Each row of a before or after table is a point. The points were changed in one or more steps. Then noise was added and the rows were shuffled. The steps act on columns, c1 being the first. What was done? A step turns or swaps two columns, mirrors them in a line or flattens them onto one, adds a multiple of one to another, or multiplies or shifts one. Angles are multiples of 10 degrees, from the lower column toward the higher: turns from -170 to 170, lines from 10 to 170 but not 90. Use the fewest steps. Two steps may share a column if one is a turn and the other turns, adds or multiplies; they go together, in the order done. Otherwise the lowest column goes first.

Before, 8 rows:
[[  0.5  -1.2   6.4]
 [  4.8   1.4  -4.6]
 [  4.4  -0.2  -1.9]
 [  1.4 -10.0   5.4]
 [  0.2   2.9   0.6]
 [ -0.4   3.9   1.4]
 [ -4.4  -2.5   1.7]
 [ -5.1  -3.7  -0.2]]
After, 8 rows:
[[  0.5  -4.3   6.4]
 [ -5.0  -3.7  -0.4]
 [  4.6   3.5  -4.5]
 [  0.1   2.7   0.7]
 [ -0.4   3.2   1.5]
 [ -4.4  -3.5   1.6]
 [  4.7   0.6  -1.9]
 [  1.6 -12.6   5.4]]
Steps: add -0.5 times c3 to c2

Before:
[[-1.8  2.0 -3.7 -0.5 -1.4 -5.2  6.0 -3.2]
 [-7.0  2.2 -1.7 -4.0  3.8  0.2 -3.1  4.1]
 [ 2.3 -4.0  2.7  1.3 -7.0  5.1  1.3 -4.2]
 [-0.8 -0.9  1.6  5.0  1.9 11.3 -0.5  2.3]
 [ 2.7 -4.0  8.3  4.0 -0.2  6.3  4.4 -2.7]
 [-5.2 -4.9  7.1  4.1 -2.4  4.9  0.0 -0.7]
 [-5.5 -3.0  2.2  4.7  1.4  5.5 -1.6  0.4]
 [-1.5 -2.8  0.2 -0.2 -6.4 -2.7  6.5  1.9]
 [-5.4  0.4  0.4  0.4 -0.6 -7.1 -5.0  5.5]
 [ 0.6 -8.3  1.3  0.2 -2.9  1.6  2.9 -1.5]
 [-0.7 -3.0  2.0 -3.6 -8.8 -2.4  5.2 -1.7]
 [ 0.8 -5.7  2.9 -2.9 -8.5 -1.6  3.6 -0.4]]
After, 12 rows:
[[-5.1 -3.1 -2.2  4.8  1.3  5.7 -1.8  0.4]
 [ 2.9 -3.9  2.1  9.1 -0.1  6.4  4.3 -2.9]
 [-0.8 -2.8  4.0 -0.8 -8.7 -2.4  4.9 -1.6]
 [-7.0  2.1  1.9 -4.1  3.8  0.1 -3.3  4.1]
 [-5.5  0.6  0.0  0.6 -0.5 -7.1 -5.2  5.6]
 [-5.2 -4.7  1.2  8.0 -2.4  5.1  0.2 -0.5]
 [-1.6  2.3 -2.0 -3.2 -1.5 -5.1  6.2 -3.3]
 [-0.8 -0.9 -2.8  4.6  1.8 11.1 -0.6  2.3]
 [-1.5 -2.8  0.2 -0.1 -6.7 -2.8  6.4  1.8]
 [ 0.5 -5.7  4.0  0.5 -8.5 -1.6  3.5 -0.1]
 [ 2.3 -3.9  0.8  3.1 -7.1  5.1  1.2 -4.5]
 [ 0.5 -8.1  0.8  1.3 -3.1  1.6  2.7 -1.3]]
Steps: turn c3 and c4 by 50 degrees

Before:
[[-0.5 -4.9  0.4  0.7  3.6 -4.4 -0.5  8.2  1.6  2.2 -3.2  0.4]
 [-1.1  2.8  6.6 -3.2  1.5  4.5 -1.7 -0.3 -2.6 -4.2 -3.3 -0.9]
 [ 6.6  0.1  4.5 -7.1  0.1  3.8  3.3  4.2 -0.3 -7.4 -3.1  0.9]
 [ 4.9 -1.8 -2.7 -5.1  4.3  2.6  4.1 -0.4  1.2  3.5 -0.1  0.2]
 [ 4.1  0.6  1.8 -4.0  4.7  5.8 -1.8  4.0  3.3  1.4  0.4  2.6]
 [ 5.6  3.6 -1.9 -4.7 -1.9 -3.3  6.2  1.0 -6.4  2.2  6.1 -3.4]
 [-3.5 -6.8  0.6 -6.8 -2.0  5.9  7.2  1.6  4.7 -1.7  5.5 -1.4]
 [-3.6  2.5 -1.8 -2.2 -2.4 -3.9 -1.0 -1.0  3.9 -4.4 -2.2 -2.3]
 [-4.5 -3.2 -1.0 -6.4  1.9 -1.6  6.3  4.0  3.7 -0.3  1.8 -0.3]
 [-4.8  0.2  6.5  1.3 -0.2  3.4  3.3 -0.4 -5.5  4.1  1.5  6.1]]
After (10 x 12):
[[-4.5 -4.6 -1.1 -6.4  2.0 -1.6 12.5  4.0  3.6 -1.1  7.8 -0.2]
 [ 5.8  5.3 -1.9 -4.8 -1.8 -3.3 12.3  1.5 -6.2  2.1 12.1 -3.5]
 [-3.4 -8.0  0.7 -6.8 -2.0  5.8 14.6  1.2  4.7 -1.9 11.5 -1.4]
 [-0.5 -5.1  0.3  0.7  3.4 -4.3 -1.1  8.5  1.7  0.6  2.9  0.4]
 [-5.0 -1.2  6.3  1.3 -0.2  3.3  6.7  0.4 -5.7  4.2  7.7  6.1]
 [ 6.6  2.1  4.5 -7.2  0.2  4.1  6.5  2.9 -0.1 -7.9  2.9  0.9]
 [ 4.9 -0.2 -2.7 -5.0  4.2  2.7  8.1  0.2  1.1  3.5  6.0  0.2]
 [-3.7  1.3 -1.8 -2.2 -2.4 -3.9 -1.8 -1.7  3.9 -4.1  3.7 -2.3]
 [-1.2  2.7  6.6 -3.4  1.7  4.4 -3.4 -1.1 -2.6 -4.3  2.7 -0.8]
 [ 4.1  1.8  1.8 -4.1  4.7  5.5 -3.6  4.2  3.4  0.6  6.4  2.6]]
Steps: add 0.3 times c1 to c2; multiply c7 by 2; turn c8 and c10 by -10 degrees; shift c11 by 6.0

Before, 11 rows:
[[ -2.0  -1.4  -0.8  -3.9   3.7  -4.7  -3.8   1.4 -11.8   1.1  -3.2  -0.8
    2.3   2.0   1.5  -1.1   4.3  -1.3  -2.3  -3.9]
 [  1.7   0.4  -0.9  -1.6  -1.1  -3.6   0.2 -19.1   2.1  -1.3   1.9   1.5
    0.4   1.8  -3.7   5.5   4.5  -2.7   3.1  -3.2]
 [  4.0  -1.3   0.0   0.9   0.1  -3.2   1.4   1.9   2.6   1.4   0.0  -3.1
  -14.1   0.0  -4.2   4.2  -6.8   0.4  22.6  -1.0]
 [  3.3  -3.8   1.8  -2.6   0.4  -2.4  -0.4  -0.2   5.3  -0.8   3.8  -3.5
   -4.9   0.6   2.1   4.2   4.5  -1.1  -4.1  -1.2]
 [  1.7  -2.8   4.5  -0.2  -1.0  -2.9   1.2  -0.4   0.0  -6.4  -3.7  -1.7
   -0.7   0.4  -1.0   2.4   4.2  -3.2  -3.7   1.3]
 [  2.7  -8.7   3.6   1.4   4.3  -4.0   6.1   2.0   5.1   2.6   0.8   0.9
    2.3   0.7   0.3   6.0   2.1  -2.2   0.8  -3.7]
 [  0.8  -1.4  -0.8   0.2  -2.3   0.9   3.9  -8.6  -1.7   2.0   4.1  -1.6
   -0.2   0.3   2.0   1.2   0.9  -1.7  -1.4   4.4]
 [  2.7  -4.7   0.5  -3.7   1.4  -3.8   1.7   0.8   0.8  -0.9  -2.6  -1.1
    0.9  -7.4  -2.3   4.3   2.6  -3.6   1.4   1.5]
 [  3.7  -0.5   3.2  -5.1   4.5   0.1   0.6   1.6   1.9  -1.9  -3.2   0.0
   -5.3  -1.7  -4.2   1.9   4.7  -2.0   4.9  12.2]
 [ -2.4  -0.6   0.2  -2.1   1.3   0.0   1.6   0.3   2.4  -3.7   4.8  -3.7
    2.7  -2.6  -2.7  -9.1   0.1   3.1  -2.1  13.1]
 [ -1.8  -0.1   0.1  -3.6   0.4  -3.3   6.4  -1.0   4.8  -3.3  -3.9  -9.4
    0.5   1.8  -2.3   5.6   0.5   1.9   1.9  -2.2]]
After (11 x 20):
[[  4.5  -0.5   3.2  -5.1   4.6   0.0   0.6   1.5   1.8  -1.9  -3.1   0.0
   -5.4  -1.7  -0.7   1.8   3.1  -4.2   5.0  12.3]
 [ -1.8  -0.6   0.2  -2.0   1.4   0.1   1.6   0.4   2.5  -3.7   4.8  -3.8
    2.6  -2.3   0.4  -9.2   1.6   2.7  -2.0  13.2]
 [  0.6  -1.3  -0.8   0.3  -2.3   1.4   3.9  -8.5  -1.7   2.0   4.2  -1.7
   -0.2   0.3  -0.1   1.1  -0.1  -2.0  -1.5   4.3]
 [  2.9  -3.7   2.0  -2.9   0.3  -2.9  -0.3  -0.3   5.5  -0.8   3.8  -3.6
   -4.9   0.6  -0.4   4.2   3.4  -3.2  -4.0  -1.2]
 [ -2.3  -1.5  -1.0  -4.0   3.7  -6.2  -3.7   1.4 -12.0   1.2  -3.1  -0.9
    2.3   2.1   0.4  -1.2   3.1  -3.2  -2.3  -3.9]
 [  2.2   0.5  -0.8  -1.6  -1.1  -4.6   0.1 -19.1   2.1  -1.3   2.0   1.4
    0.4   2.0  -0.3   5.6   2.6  -4.6   3.2  -3.2]
 [  2.5  -8.6   3.5   1.3   4.3  -5.3   6.1   2.0   5.0   2.7   0.7   1.1
    2.3   0.8  -0.5   6.1   0.7  -2.8   0.8  -3.6]
 [  1.7  -2.7   4.5  -0.1  -1.2  -3.6   1.2  -0.5  -0.1  -6.5  -3.7  -1.8
   -0.8   0.4  -0.4   2.2   1.9  -4.8  -3.8   1.3]
 [  3.1  -4.7   0.4  -3.7   1.5  -4.9   1.6   0.8   0.8  -0.9  -2.7  -1.0
    0.9  -7.3  -0.5   4.3   0.5  -4.4   1.3   1.4]
 [ -1.5   0.0   0.2  -3.4   0.3  -4.2   6.4  -1.0   4.8  -3.2  -4.0  -9.5
    0.4   1.8   0.2   5.5   1.3   1.3   2.0  -2.3]
 [  4.5  -1.3   0.0   0.8   0.2  -4.2   1.4   1.8   2.7   1.4  -0.1  -3.3
  -14.3   0.1  -0.8   4.2  -5.7   3.8  22.7  -0.9]]
Steps: flatten c1 and c15 onto the line at 170 degrees; multiply c6 by 1.3; turn c17 and c18 by -30 degrees

Before, 11 rows:
[[ -0.8  -3.0   2.9   1.0   0.5  -0.4   2.0   5.7   5.8  -0.2   1.0  -7.1
   -0.9  -4.0   1.6   1.6  -1.2   9.6  -6.1  -2.4   1.0   0.2  -5.0  -3.4
    5.1  -0.9  -1.5   0.8   5.0  -5.4   0.0   4.9  -7.2  -0.4   7.7   4.0
   -1.1   3.0   2.5  -3.5  -2.1  -3.2  -3.0  -4.5   0.4  -1.9   1.0  -7.4]
 [  1.8  -1.7   0.9   2.9   1.8   8.5   1.4  -1.2   2.3   2.8  -2.2  -6.2
    0.8  -0.4  -0.3   2.6   1.8  -0.6  -6.4  -1.3   1.0  -2.3  -2.8  -3.3
    1.6   5.7  -1.6   0.1   0.7  -8.2   2.8   3.1  -3.3   5.7   2.1   2.6
   -1.6   0.2   0.3  -8.0  -7.8   0.3   2.9  -0.5  -1.3  -4.9   1.2  -8.9]
 [ -2.3  -0.1  -3.2   0.3   1.4   3.4   1.6   4.2   3.6   3.7   0.6  -0.3
    3.9  -6.8   4.4   1.8  -3.5   6.5  -3.5  -5.2  -0.5   2.2   0.0   0.6
    0.7  -1.9   2.2   0.2   5.2  -8.2   0.1   5.7  -0.7   3.1   1.8   3.3
    2.2   2.5   0.9  -6.1  -5.9   4.6   5.5  -3.4  -0.1   1.4   4.0  -5.0]
 [  1.5  -3.1   1.3  -0.3  -1.6   1.1  -1.3   0.7   3.9  -3.2   3.5  -6.7
    1.1  -0.6   2.7   2.2  -0.2   3.5  -6.1  -3.5   4.0  -1.4   2.3  -1.8
    0.8  -0.7   1.9   7.3   3.9  -9.9  -0.8   0.3  -4.7   7.2   3.5  -2.1
    0.5   7.0  -2.3  -7.3  -3.1  -2.5   4.5   0.6   0.1  -1.3   0.3  -3.6]
 [  5.0  -1.1  -0.8   5.7  -2.6   1.3   2.1   2.4   6.9   4.9  -1.2   0.0
    1.5  -2.2  -1.6   1.8   1.7   7.2  -6.9  -4.2   1.0   0.6   0.5   0.5
    6.0   1.0  -1.2   4.1   0.0  -6.9  -2.6   5.7  -5.3   2.5  -0.3   0.3
    1.5   2.9  -5.4  -4.2  -8.9  -2.7  -1.8   3.0   1.1   0.0   0.5  -5.4]
 [ -8.7  -1.4   4.6   0.7   1.9   1.0   2.4  -0.9   0.9  -3.3   7.8   2.4
   -0.6   4.6  -2.3   0.8  -2.1  -4.3   2.9   0.7   2.1  -2.0   1.3   6.9
   -2.9  -7.4  -6.7  -7.8  -1.3  -1.1  -1.7  -2.8   0.3  -0.7  -2.4   0.9
    0.7   3.5   0.0   5.0   1.5   1.8   5.4   2.6  -1.7   2.2  -4.3  11.2]
 [ -1.7   1.9   4.4  -3.1  -1.4  -3.7   4.1  -1.4  -1.6   2.0   1.7  12.0
   -4.9  -1.5  -2.4  -0.4   0.5  -3.4  -1.5   1.2   0.7   0.5  -2.8   8.4
   -3.1  -8.0  -1.3   3.1   4.8  -0.1   4.6  -1.7   4.3   1.5  -1.6   1.0
   -3.0  -4.6  -0.4   0.5  -0.4   1.2   4.3   0.0   1.2   0.3  -4.7   9.5]
 [ -7.3 -11.2  -0.9  -2.7  -3.7   8.6   0.4   6.0   2.2   3.8  -7.3   2.2
    2.0  -2.1  -6.3  -2.4   6.6  -7.4   4.1   0.5  -1.0   3.1   4.4  -3.2
    2.7  -3.2   2.2  -2.5  -0.4   2.4   1.7  -1.1   0.1   2.0  -0.9  -3.8
   -1.4   1.5   0.3   8.2   2.7  -6.8  -3.8   4.4  -1.0  -2.0  -1.2   9.6]
 [ -3.2   4.1   3.6  -2.4  -1.4  -4.0   0.4  -0.8  -2.7   2.5   4.2   5.4
   -2.5  -2.7   2.1  -0.1  -2.5  -4.1   5.6  -0.2   4.3   0.8   3.6   1.8
   -1.8  -7.5  -5.2  -3.5  -1.4   2.4   2.9  -2.4   4.5   3.0   2.2   3.7
    0.1  -4.5  -5.8   5.4   2.4   1.2   4.4   2.2   0.6   0.4  -6.1   4.8]
 [ -5.3 -11.3  -0.5  -2.1  -3.6   3.6   2.4   7.3  -5.9   0.8  -4.8   3.9
    0.9  -0.7 -11.7  -0.4   6.8  -3.8  -4.7   1.3   6.4   4.0   4.8  -0.4
    2.6  -2.5   0.2 -10.3  -1.6   9.4  -2.9  -4.4   8.0  -1.2  -2.7  -5.1
    1.2   4.8  -3.9  10.6   2.3  -6.3  -1.8  -1.8   1.0   1.0  -5.7   5.2]
 [ -3.3   3.0  10.5   1.3  -1.3  -4.0   1.0  -0.1  -6.5  -0.9   2.4   6.5
   -4.3   1.4  -2.3   1.5   0.5  -4.3   1.4  -4.1  -1.6  -2.1   3.5   3.0
   -9.4  -1.3   0.1  -8.4  -3.8   3.5  -0.9  -4.0  -0.7   0.0  -0.2  -3.0
   -3.6   2.6  -1.1   0.5   3.4   7.7   2.9   6.6   0.4  -0.2  -3.7  10.4]]
After (11 x 48):
[[  1.8  -1.7   1.0   2.9   1.7   8.4   1.4  -1.1   2.5   2.8  -2.3  -6.3
    0.9  -0.7  -0.2  -0.5   1.6  -0.6  -6.5  -1.4   1.0  -2.7   0.2  -3.4
    1.6   5.9  -1.5   0.1   0.5  -7.9   8.5   3.1  -3.3   5.5   3.2   2.6
   -1.7   0.1   0.2  -7.9  -8.0   0.1   3.1  -0.6  -1.2  -4.8   1.2  -9.0]
 [ -1.0  -3.0   3.0   1.0   0.4  -0.5   1.9   5.8   6.0  -0.1   0.9  -7.0
   -0.8  -3.9   1.7  -6.1  -1.4   9.6  -6.2  -2.3   1.1   0.1   6.6  -3.4
    5.0  -1.1  -1.5   0.7   5.0  -5.5  -0.1   4.9  -7.2  -0.3   5.4   4.0
   -1.2   3.0   2.4  -3.5  -2.1  -3.3  -3.0  -4.6   0.5  -1.7   1.0  -7.4]
 [  1.5  -3.1   1.2  -0.3  -1.3   0.9  -1.3   0.6   3.9  -3.2   3.5  -6.9
    1.3  -0.7   2.7  -1.8  -0.4   3.5  -6.1  -3.4   4.0  -2.8   7.6  -1.8
    0.7  -0.6   2.0   7.4   3.9  -9.8  -2.3   0.3  -4.8   7.2   3.7  -2.2
    0.6   6.9  -2.2  -7.3  -2.9  -2.4   4.4   0.6   0.2  -1.3   0.5  -3.5]
 [ -7.3 -11.2  -0.7  -2.7  -3.8   8.4   0.3   5.9   2.4   3.9  -7.2   2.1
    2.1  -2.1  -6.3  -0.5   6.4  -7.4   4.2   0.5  -1.0   3.5   3.0  -3.2
    2.7  -3.2   2.1  -2.4  -0.4   2.3   5.2  -1.1   0.0   1.9  -2.4  -3.8
   -1.3   1.7   0.2   8.2   2.6  -6.7  -3.7   4.3  -0.8  -2.1  -1.2   9.6]
 [ -8.7  -1.4   4.5   0.9   1.9   1.0   2.3  -0.8   0.8  -3.2   7.9   2.4
   -0.5   4.6  -2.2   2.7  -2.1  -4.2   2.9   0.8   2.1  -2.5  -2.3   6.7
   -2.9  -7.2  -6.7  -7.7  -1.3  -0.9  -5.0  -2.8   0.6  -0.7  -0.6   1.1
    0.7   3.5   0.1   4.8   1.7   1.7   5.4   2.7  -1.7   2.1  -4.3  11.2]
 [ -3.2   2.7  10.6   1.2  -1.1  -4.0   1.2  -0.1  -6.7  -0.9   2.2   6.5
   -4.2   1.3  -2.3   1.0   0.7  -4.4   1.4  -3.9  -1.6  -1.7   3.1   3.1
   -9.3  -1.3   0.3  -8.4  -3.9   3.5  -2.7  -4.1  -0.7   0.1   1.2  -3.1
   -3.6   2.7  -1.0   0.5   3.7   7.8   2.8   6.6   0.5  -0.2  -3.6  10.4]
 [ -3.3   4.1   3.7  -2.4  -1.4  -4.2   0.3  -0.9  -2.8   2.3   4.2   5.5
   -2.6  -2.9   2.0  -1.9  -2.4  -4.0   5.8  -0.2   4.4  -0.5   6.9   1.9
   -1.8  -7.6  -5.1  -3.4  -1.5   2.4   8.8  -2.1   4.5   3.0   0.9   3.7
    0.1  -4.5  -5.8   5.4   2.4   1.2   4.5   2.3   0.5   0.3  -6.3   4.7]
 [ -5.2 -11.4  -0.5  -2.1  -3.5   3.6   2.4   7.2  -5.8   0.7  -4.8   4.0
    0.8  -0.7 -11.7   2.2   6.8  -3.8  -4.7   1.2   6.4   1.9   0.8  -0.3
    2.6  -2.5   0.2 -10.4  -1.7   9.3  -8.8  -4.5   8.0  -1.3  -2.0  -5.1
    1.3   5.0  -3.9  10.6   2.2  -6.2  -1.8  -1.8   1.0   1.1  -5.7   5.2]
 [ -1.7   2.0   4.5  -3.1  -1.3  -3.4   4.3  -1.4  -1.7   2.0   1.7  12.0
   -5.0  -1.6  -2.4   1.2   0.6  -3.4  -1.5   1.4   0.7   0.3  -5.2   8.4
   -3.1  -7.8  -1.3   3.2   5.0  -0.2  13.8  -1.7   4.2   1.4  -1.1   1.0
   -3.0  -4.6  -0.3   0.5  -0.2   1.1   4.2   0.1   1.2   0.2  -4.6   9.5]
 [  5.1  -1.1  -0.7   5.7  -2.6   1.2   2.0   2.3   6.9   4.8  -1.2   0.1
    1.4  -2.1  -1.8   1.0   1.5   7.1  -6.7  -4.2   1.0   0.3   0.0   0.6
    6.0   1.2  -1.3   4.1  -0.1  -6.7  -7.7   5.8  -5.2   2.6   1.4   0.3
    1.6   3.0  -5.3  -4.2  -8.9  -2.7  -1.7   3.1   1.1  -0.1   0.6  -5.5]
 [ -2.2   0.0  -3.2   0.3   1.5   3.3   1.5   4.1   3.7   3.9   0.5  -0.3
    3.8  -6.9   4.5  -0.7  -3.5   6.5  -3.4  -5.2  -0.5   2.3   2.7   0.4
    0.9  -1.8   2.3   0.1   5.1  -8.0   0.3   5.5  -0.8   2.9   2.4   3.3
    2.2   2.5   0.7  -6.0  -5.9   4.6   5.5  -3.4   0.0   1.4   4.2  -5.0]]
Steps: add 1.5 times c35 to c23; turn c16 and c35 by 60 degrees; add -0.3 times c21 to c22; multiply c31 by 3
